Every row gives one point. A path goes straight from each point to the next, and from the last back to the first. The post is the endless flat space through its rows: a point in 2 columns, a line in 3, a plane in 4, and so on, so that a path can go around it. How many times does the path go around the post? Going back the other way cancels.
In the rows, zero is written as 128.

Post, 2 rows:
[[152 115 114]
 [116 196  80]]
Path, 18 rows:
[[103 164  73]
 [ 87 101 105]
 [137  85  48]
 [188 160  70]
 [197 172 143]
 [201 170 122]
 [201 118 126]
 [137 192 123]
 [ 71 188 146]
 [120 126  91]
 [156 100  47]
 [111 103  62]
 [ 89 144  99]
 [152  89  82]
 [128 202  53]
 [176 155 117]
 [134 184 173]
 [ 81 198  93]]
Times around: 2

Post, 3 rows:
[[118  66 166 151]
 [124 163 107  98]
 [145 154 120  78]]
Path:
[[146 220 126  32]
 [153 104 173 119]
 [147  97 130 149]
 [143  49 148 118]
 [ 56 154  66  98]
 [ 85 100 164 153]
 [155 138 152  88]
 [183 143 131 137]
 [184 103 171 157]
 [147  94 106 122]
 [157 124 117   7]
 [ 63 135 138 105]
 [118  82 187 133]
 [134 158 136 165]
 [154  91 128 182]
 [108 121  89 131]
 [136 105  94  55]
 [ 87  56 190 103]]
Times around: 3

Post (7 x 8):
[[138  63 188  55 105 146 121 133]
 [161 203  75 194 151 105 152 143]
 [179 119 103 128 129  79 178 127]
 [ 67 128 135 111 161  86  78 137]
 [113  64 151 114 129 151 131  95]
 [139 105 132 100 156 156 195  99]
 [ 79  76 181 119 122  98 107 183]]
Path (26 x 8):
[[120 122  94 115 118 152 160 148]
 [107  91 103 136 152 145 136 183]
 [157  66 146 121 107  73 128 159]
 [ 50  94 133 148 183  50  84 116]
 [150 179 143  32 131 121  64  77]
 [119 155 144  12 170 112 193 132]
 [177 178 142  90 148 176 132  78]
 [125 144 142  65 166  56  96 133]
 [ 64  43 164 161 204  49 161 151]
 [128 195 133 166 215  50 142 121]
 [ 74 168 130 121 173  73 164  98]
 [187 136 118 126  57 198 162 119]
 [ 34  94 137 114 173 169 132 133]
 [ 53 122 103 144 134 109 120 160]
 [ 65 105 153 101 144 113 238 150]
 [125  92 109 122 108 111 184 175]
 [110   7 121 150  95 165  59 121]
 [178 105 188  72 133 101 162 192]
 [122 100 140  79 135  84  58  72]
 [ 43 118 132 163 179 173 136  43]
 [ 70 124  89  97 161  98 218 144]
 [162  66 102  67  76 123 141 158]
 [176  68 128 174 113 155 176 126]
 [112  94 170 100 157  44  60 129]
 [ 48 118 170 147 183  84 102  66]
 [178 150 125 170 107 143 193 154]]
Times around: 3
